Each row of a before or after table is a point. One or more steps were done to the points. Then noise was added and the rows were shuffled. The steps act on columns, c1 being the first. Write out the steps. A step turns or swaps two columns, mirrors them in a line or flattens them onto one, adds a multiple of one to another, or multiplies or shifts one. Angles are multiples of 10 degrees, from the lower column toward the higher: turns from -170 to 170, lines from 10 to 170 but not 90. Use the fewest steps. Two steps may share a column if one is a turn and the other turns, adds or multiplies; they go together, in the order done. Otherwise the lowest column goes first.

Before (12 x 2):
[[ 0.13  0.22]
 [-0.32  0.32]
 [ 0.20 -0.21]
 [-0.08 -0.01]
 [ 0.24  0.27]
 [ 0.22 -0.06]
 [-0.18  0.63]
 [ 0.29  0.07]
 [ 0.34  0.64]
 [-0.47  0.51]
 [-0.22  0.27]
 [-0.13 -0.23]]
After:
[[ 0.04 -0.03]
 [-0.06 -0.66]
 [-0.18 -0.14]
 [ 0.14 -0.31]
 [-0.34 -0.16]
 [-0.10  0.27]
 [-0.55 -0.48]
 [ 0.19 -0.40]
 [ 0.29 -0.65]
 [ 0.20  0.16]
 [-0.19  0.11]
 [-0.28  0.04]]
Steps: turn c1 and c2 by 160 degrees

Before:
[[ 0.17  0.13  0.33 -0.17  0.00 -0.57]
 [ 0.43  0.01 -0.19 -0.66 -0.10 -0.44]
 [-0.13  0.10 -0.04  0.14  0.23  0.44]
 [-0.19 -0.28  0.31 -0.12  0.38 -0.27]
 [ 0.28 -0.40  0.18 -0.04  0.13 -0.15]
 [-0.01  0.08 -0.09  0.05 -0.08 -0.21]
 [-0.05 -0.26 -0.45  0.21  0.30  0.37]
 [-0.43  0.14  0.00  0.57  0.15 -0.08]
 [-0.17  0.03 -0.10 -0.21 -0.33  0.13]]
After:
[[ 0.12 -0.44 -0.15 -0.60  0.06 -0.13]
 [-0.26 -0.16 -0.28  0.20 -0.06 -0.28]
 [-0.32 -0.02  0.42 -0.27  0.87  0.39]
 [-0.04  0.43  0.25  0.58 -0.73 -0.50]
 [ 0.00 -0.01  0.11 -0.06 -0.39 -0.15]
 [ 0.07 -0.14  0.17  0.22 -0.13  0.11]
 [ 0.09  0.19 -0.26  0.22 -0.89 -0.58]
 [-0.41  0.28 -0.15  0.06 -0.07 -0.18]
 [ 0.08 -0.19  0.00 -0.12  0.88  0.45]]
Steps: swap c1 and c2; turn c3 and c4 by 170 degrees; add 1.5 times c6 to c5

Before:
[[-0.19 -0.04 -0.10  0.29  0.35 -0.18 -0.08  0.36  0.36 -0.40  0.18]
 [-0.27  0.07  0.13  0.49 -0.07 -0.21 -0.06 -0.05  0.42 -0.23  0.26]
 [-0.06  0.16  0.11  0.21 -0.15 -0.26 -0.11  0.24 -0.42 -0.16 -0.55]
 [ 0.37 -0.62 -0.20 -0.35  0.03  0.32  0.15 -0.23  0.04  0.30  0.12]
 [ 0.28 -0.55 -0.02 -0.20 -0.10  0.28 -0.33 -0.33  0.04 -0.33  0.55]
 [ 0.20  0.50  0.34  0.13  0.26  0.18  0.04  0.29  0.08 -0.03 -0.12]
 [-0.70  0.13  0.43  0.29  0.26 -0.23  0.09  0.45 -0.09 -0.11 -0.14]
 [-0.15 -0.75 -0.24 -0.02  0.04  0.59 -0.34 -0.06  0.28  0.18  0.13]]
After, 8 rows:
[[ 0.14  0.38  0.32 -0.03  0.18  0.59  0.21 -0.10  0.01 -0.15  0.67]
 [-0.19  0.72  0.00  0.29  0.07  0.07  0.74 -0.44  0.08 -0.43  0.32]
 [ 0.10  0.24  0.31 -0.56 -0.08 -0.29  0.25 -0.08  0.32 -0.09 -0.17]
 [-0.22  0.33  0.09  0.46  0.17  0.43  0.63 -0.19 -0.07  0.10  0.54]
 [ 0.57 -0.19 -0.05 -0.51 -0.51 -0.25 -0.18  0.45 -0.05  0.03 -0.07]
 [ 0.08  0.17  0.48 -0.33 -0.06 -0.37  0.18  0.29 -0.12 -0.24 -0.02]
 [-0.01 -0.57 -0.46 -0.22 -0.01 -0.32 -0.95  0.24 -0.07  0.01  0.04]
 [-0.23 -0.27  0.10 -0.05 -0.42  0.13 -0.39  0.26 -0.01 -0.12 -0.43]]
Steps: turn c1 and c4 by 160 degrees; turn c2 and c11 by -110 degrees; add 1.5 times c2 to c7; turn c3 and c5 by -120 degrees; turn c3 and c9 by -60 degrees; turn c6 and c10 by -30 degrees; add 0.3 times c10 to c8
